Every row gives one point. Each copy is the shape, with its points in the same order, turned, moved and blurred by noise. Is it also mirrored, or only turned?
In the rows, 128 means zero.

Shape (7 x 3):
[[165 153 173]
 [163 127 105]
 [147 110 115]
 [132 132 130]
 [ 61 144 102]
 [ 99 139 152]
 [132 121 134]]
Copy 1 (7 x 3):
[[146 163 195]
 [172 131 130]
 [162 117 133]
 [135 136 137]
 [ 78 126  92]
 [ 96 133 150]
 [133 124 147]]
Copy 1 is: only turned
Copy 2 (7 x 3):
[[144 150 177]
 [163 128 113]
 [145 113 116]
 [126 136 124]
 [ 71 153  72]
 [ 89 144 134]
 [123 124 128]]
Copy 2 is: only turned

Shape (11 x 6):
[[133 111 101 137 128 109]
 [127 132 120 196 157 125]
 [161 141 171  78 114 109]
 [137 143 136 142 187 155]
 [141 128 102 125 102  89]
 [138 154 116 166 161 160]
 [163 108 115 105 108 118]
 [179 112 143 114 121 104]
 [168 145 126 132 169 131]
 [127  87 170 120 106 132]
 [150 152 108 185 128 147]]
Copy 1 (11 x 6):
[[129  91 102 145 125 115]
 [104 103 123 199 156 125]
 [167 151 164 103 104 121]
 [124 136 132 159 185 156]
 [138 114  99 135  94 100]
 [113 134 113 174 158 161]
 [165 108 121 122  98 132]
 [180 116 135 136 107 120]
 [156 143 120 157 158 137]
 [136  86 173 122 108 139]
 [114 132 108 197 126 158]]
Copy 1 is: only turned
Copy 2 (11 x 6):
[[121 104 125 147 133 111]
 [165 144 107 152 142  99]
 [109 120 206  93 106 122]
 [162 159 125 102 156 134]
 [ 93 107 149 160 121 105]
 [156 167 115 140 140 142]
 [112  90 164 139 120 133]
 [133  97 186 127 125 118]
 [149 140 160 126 162 134]
 [142  90 141 100  77 114]
 [159 158 124 174 123 135]]
Copy 2 is: mirrored
Copy 3 (11 x 6):
[[116 108 114 130 128 106]
 [131 108 113 193 155 132]
 [154 170 172  89 122 108]
 [151 121 132 142 176 167]
 [112 136 111 123 113  87]
 [141 126 110 163 152 170]
 [139 121 128  99 102 108]
 [166 130 141 111 113  94]
 [167 135 115 129 157 139]
 [128 110 190 127 108 118]
 [139 130  99 181 119 151]]
Copy 3 is: only turned
Copy 4 (11 x 6):
[[131 115  99 148 143 111]
 [125 142 132 197 162 136]
 [174 123 158  90  98 104]
 [151 145 158 140 185 147]
 [140 129  88 136 111  96]
 [148 150 133 161 168 165]
 [164  99 106 119 121 112]
 [179 103 132 133 118  96]
 [177 143 138 142 166 125]
 [124  76 159 125 107 124]
 [152 145 112 183 138 163]]
Copy 4 is: only turned

Shape (15 x 9):
[[140 131 134 148 117 163 140 153 136]
 [140 103 118 124 124 159 125 225 125]
 [142 109 127 153 139  53 141 129 131]
 [128  95 119 165 128 162 140 123 136]
 [140  96 117 104 132 166 126 120 132]
 [140 102 103 156 120 102 140 133 139]
 [141 101 140 153 127  74 141 113 169]
 [135 111 115 145 130 147 152 119 163]
 [127 120 112 149 123 136 106 180 118]
 [140 198 116 125 114 152  97 135 131]
 [128  95 153 107 118 162  96 120 114]
 [100 113 135 147 119 144 132 154 123]
 [110 124 102 144 137 127 131 117 214]
 [127 107 111 118 198 169 144 122 140]
 [ 52 113 119  70 144 143 145 115 123]]
Copy 1 (15 x 9):
[[148 145 118 139 126 164 134 150 127]
 [140 126  83  89 144 151 113 202 126]
 [112 155  94 123 169  91 156  87 150]
 [130 101 113 153 129 154 142 125 128]
 [149  97 124 102  99 146 118 122 137]
 [127 133  82 132 138 122 143 107 147]
 [105 150 113 125 156 129 163  77 168]
 [146 113 114 139 122 152 153 115 157]
 [125 137  89 129 143 130  97 163 131]
 [179 183 139 156  98 123  95 148 153]
 [117 118 150 104 102 150  89 118 123]
 [104 127 116 134 118 133 133 155 124]
 [133 124 120 154 117 143 151 124 222]
 [168  66 149 125 134 118 137 137 154]
 [108  96 156 105  64  85 149 153 153]]
Copy 1 is: mirrored
Copy 2 (15 x 9):
[[132 131 129 157 125 148 149 158 133]
 [151 111 114 153 138 148 134 234 145]
 [137 105 100 160 139  40 141 133 147]
 [130 100  99 174 119 148 151 131 130]
 [145 110  92 114 134 155 139 140 127]
 [133 111  91 163 118  89 145 145 147]
 [135  92 121 152 130  69 146 106 163]
 [131 113 103 148 126 136 162 126 156]
 [131 125 104 168 134 128 113 195 136]
 [120 202 126 127 126 133 111 152 131]
 [142  97 111 119 135 155  99 136  97]
 [105 103 123 160 125 133 128 168 121]
 [105 117 105 143 122 132 140 115 212]
 [112 113  70 129 184 163 161 130 143]
 [ 55  86  85  81 137 138 130 150 124]]
Copy 2 is: only turned
Copy 3 (15 x 9):
[[118 136 144 140 139 163 156 156 132]
 [122 102 138 118 131 174 143 216 137]
 [160  99 137 145 151  62 150 157 114]
 [115 107 122 156 151 153 162 128 142]
 [122 107 115 114 157 162 126 117 132]
 [151 105 113 150 139 112 156 152 137]
 [159  99 154 139 149  77 161 125 152]
 [143 121 122 127 159 134 163 120 157]
 [115 114 123 150 129 140 125 186 131]
 [123 195 144 132 115 137 100 143 126]
 [102  96 146 118 146 158 100 120 124]
 [ 84 105 135 141 138 134 149 158 134]
 [142 138 119 130 164 103 150 125 206]
 [123 125 114 112 226 149 133 136 141]
 [ 56 117  98  67 169 111 120 126 136]]
Copy 3 is: only turned
Copy 4 (15 x 9):
[[137 142 130 160 128 144 136 160 127]
 [133 106 114 156 146 134 127 230 122]
 [121  99 165 164 129  65 132 104 140]
 [116 113 111 173 132 156 139 130 127]
 [125 118 116 117 135 160 138 133 120]
 [124 102 117 163 110 106 131 130 140]
 [110  98 167 153 110 104 149 105 170]
 [120 125 109 153 126 144 154 125 147]
 [119 127 118 162 135 114 103 182 123]
 [150 200 110 127 115 123 103 146 141]
 [114 118 143 114 123 170 109 140  98]
 [ 96 127 133 167 124 130 133 157 121]
 [ 90 133 107 145 117 129 152 115 209]
 [102 136 109 124 193 152 156 125 135]
 [ 41 156 117  93 140 130 165 132 100]]
Copy 4 is: only turned
